Each row is a point. A path goes straight from each point to the next, and from the last back to the first. The post is the endless flat space through its rows: a point in 2 columns, a line in 3, a plane in 4, and so on, so that a path can go around it. How many times does the path go around the post? Going back the other way cancels.
In the rows, zero is written as 128.

Post (2 x 3):
[[ 99 128 161]
 [143 128  84]]
Path (24 x 3):
[[100 157  68]
 [ 86 147  84]
 [ 74 140 142]
 [132 164  83]
 [170 165 114]
 [111 118 197]
 [124  99 164]
 [142 137 139]
 [143 160 107]
 [ 61 148 154]
 [ 85 123 134]
 [133 104 105]
 [ 56 101 167]
 [ 69 120 174]
 [118  76  90]
 [155 109 117]
 [215  83  62]
 [159  79  43]
 [145  55 100]
 [180 119 104]
 [110 182 186]
 [126 184  51]
 [ 88 115 136]
 [ 67 119 154]]
Times around: 1

Post (3 x 4):
[[118 144 109 122]
 [103  95 180 145]
 [132 175 121  86]]
Path (16 x 4):
[[159 130 142 147]
 [135 169  87 188]
 [118 185 122  97]
 [ 87 137  83 115]
 [132  78 134 121]
 [178 154 147  90]
 [129 139 249  97]
 [118  66 116 182]
 [104  91 130 130]
 [ 66 163  93 107]
 [103 186 142 136]
 [148 135 168 152]
 [137 101  91 112]
 [108  99 154  88]
 [ 57 122 111 157]
 [114 177  38 183]]
Times around: 1

Post (5 x 6):
[[108 107  95  72  75 146]
 [123 100 157 186 148 106]
 [121 106 122  96  77 190]
 [101 156 127 183 181 142]
 [ 95 172 151 153 135 134]]
Path (21 x 6):
[[ 76 124  62 150 123 223]
 [139 109 156 164  84 191]
 [133 120  92 162 178 159]
 [121 131 165 123 113 207]
 [ 72  97  80 113 113 226]
 [128  71 116 226 166  93]
 [152 143 144 186 159  45]
 [155 127 114  83 139 150]
 [ 78 135 153  91 134 161]
 [106  76 127 109 149 152]
 [144 112 218 121 109 115]
 [ 97  82 125 167 163 104]
 [109 115 139 156 108 233]
 [118 127  99 131  93  86]
 [106 135 154 100  37 141]
 [139 134 111 122 116 154]
 [134 106 148 122 112 146]
 [ 73 153 143  38  44  89]
 [ 84  80 137 113  49 155]
 [ 95 163  75 202 173  97]
 [119 202 169 164 108 151]]
Times around: 3

Post (8 x 9):
[[101  89  80 162 107 156 102 121 114]
 [141 109 186 166  82  87 153 129 107]
 [134 124 136 111 144 109 133  66 110]
 [ 49 134 120 131 139 141 158 139 122]
 [115 115 108  64 127 102 102 104 138]
 [124 156 150 154 119 152 134 114  86]
 [ 65 157 110 128  71 138 142  99 143]
 [ 90 158 191 134 146 127 133  90 122]]
Path (27 x 9):
[[ 84 141 104 135 173 207  79 125  54]
 [ 86 156 111 131  85 129 173  89  66]
 [ 77 115 151 146  99  83  88 149 168]
 [141 186 168 157 102 114 202 109  98]
 [123  98 128 136 147 121 175 142  86]
 [ 13 126 132  78  61 172  16 121 171]
 [ 34 100 140 163  94  97 131 138 109]
 [108 128  81 120  84 103 152 137 128]
 [116 164 144  99 114 140 100 103 159]
 [143 154 168  70 159 154 124 136 115]
 [100 117 132  82  94  76  90 152 187]
 [ 44 196 165 140 140 164  85 154 121]
 [ 31 124 120 118 127 144  83 132 124]
 [ 90 112 104 170 157  89 159  60 100]
 [166 207 194 117 140 113 171 117 120]
 [104 121 209 119 136  70 159  81 173]
 [ 97 138 118 157 143 126 122  98 114]
 [ 80 163  57  41 122 117 162  99 111]
 [ 29 158 146 126 127 192 131  96 101]
 [ 99 106 113 114 110 147  81  98 150]
 [144 109  67 153 120 145 120  57 123]
 [116  74 129 204 203 106 125  71  83]
 [116 140 164 127 112  97 179  98  72]
 [  7 112 185 172 139 141 190 105 117]
 [115 107 153 127 133 132  83  95 153]
 [145  65 118 135 121  89 106 124 129]
 [ 25 121  32 140 149 144 105 145 129]]
Times around: 1

Post (10 x 11):
[[146 171 206 147  67 100  68 143 172  37 129]
 [132  94 148 106 144 128 139 120 119 149 107]
 [128 130 141 161 141 137 133 107 142  85 172]
 [121  91  88 137 144 152  95  96 106 158  83]
 [128 100  77 163 147 138 139 145 114 126 122]
 [146 130 103 131 136 135 139 123  89 115 158]
 [121 119 112 138  90 120 144 135 137 148 145]
 [118 152  99  93 167 130 141 139 143 120 160]
 [160 100 105 117 160 108 155 136 140 164 172]
 [ 85  43 138  40 138 166  74 164 146 173 128]]
Path (24 x 11):
[[155 107  87 187 145 153 114  91 160 110 117]
 [173 125  99 200 164 131 155  90 159 180 181]
 [ 63 114 169 115 114 131 134 118 108 116 130]
 [124  92 165 134 173  92 160  46 152 217 202]
 [156  59 141 132 187 181 117 121  53 115 164]
 [218 129  70 186  48 107  76 130 136  88 170]
 [205 113  96  84 152  51 164 147 212 168  78]
 [154 149 141  40 162 125 130 168 188 128 185]
 [137 109 166 118 129 143  93 125 103 173 115]
 [105 138  99 130 249 138 103 128  92  64 139]
 [ 97  94 183 126  19 117  77 156 169 105  83]
 [160  99 131  92 143 162 104 112 112  92 121]
 [173 117 102 110 140 135 127 158 105 186 150]
 [120 153 148 100 161 151 156 135 130 105 171]
 [129 114 184  99 111 160  81 111 122  53 178]
 [ 80  92  90 182  70  96 126 116 207 142 150]
 [ 68  60 122 168 124 189 123  96  80 140 130]
 [ 81 113 100 164 147 174 110 109 105 107 131]
 [151 107 106 100 148  93 186 160 150 138 236]
 [122  69 117 131 171 174 100 119 129  26 143]
 [142 153 102  94 145 122 132 144 175 187 122]
 [135 134 178 109 147 100 144 148 126 166 149]
 [ 67 128 142  96 163 180  78 132  84  62  66]
 [ 97 122 103 123  89 144  39 100 138  97  67]]
Times around: 2

Post (11 x 12):
[[109 123 145  95  93 128 143 132 154 141  68 144]
 [149 189  47 164 127 139 115 132 135 154 168  99]
 [166 110 128 163 115 118  85 149 146 146 182 143]
 [178 117  60 153 176  87 128 124 129 163 197 116]
 [145  99 129  98  64 127 154 123 111 123 110  87]
 [113 111 157 139 114  78 125  96 141  90 160 156]
 [101 112 146 145  96  90 135 128  92 160 118 148]
 [121 107 131 107 118 121 103 106 102 112  97 132]
 [120 145 162 103  75 106 142 160 114 115  48 106]
 [117 142 158 122 130 146 172 144 133 130 121  85]
 [145 118  63 145 140 113 106 154 134 134 204 130]]
Path (24 x 12):
[[121 121  57 138 158 114 146  61  64  67 149 113]
 [123  68 146 124 198  46 187  98 103 157  99 157]
 [112 164 176 157  99 105 124 122 171  69 127 111]
 [137 110 168 104  78 132  91 207 123 169  78 132]
 [124 120 175  85  71 121 171 123 102 122 121  90]
 [137  85 148 106 126 111 175 146 157 170 200  74]
 [140 145  81  99 131  73 126 124 135 188  97 188]
 [110 107 116 129  15 108  64 142  95 172 125 170]
 [ 60 105 125 171 192 100 176 153 134 189 205 149]
 [119  85 155  81 152 112  85 127  91 195  64 131]
 [116  74  65  63  62 130  90 161  99 145 126 133]
 [121 143 156 129 207 162 104 149 249 116 129 130]
 [146 166  90 190 166  85  75  87 132  89 134 157]
 [155 128  22 106 201  45 157  63 103 123  72 151]
 [202  99 115 155 112 155 107 222 142 174  54 102]
 [ 72 107  83  63 107 115 142 102 189  98  89 137]
 [140 116 165 128 159 109 174 148  92 135 182  74]
 [120 171 159 150 142  91 200 162 177 178 196 138]
 [123 117 139  94  91 168 152 134 120 159 129  61]
 [100 149 154 124 139  67 202 121  98 140 202 119]
 [124 131 159 158 124 119 156 145 114 113 164 135]
 [116 120  39 143  62 106 136 110 110 139  70 115]
 [ 94 104 152 137 181 115 110 104 126  60 212 120]
 [181  32 109 139 120  63 144  90  74  85 150  75]]
Times around: 1
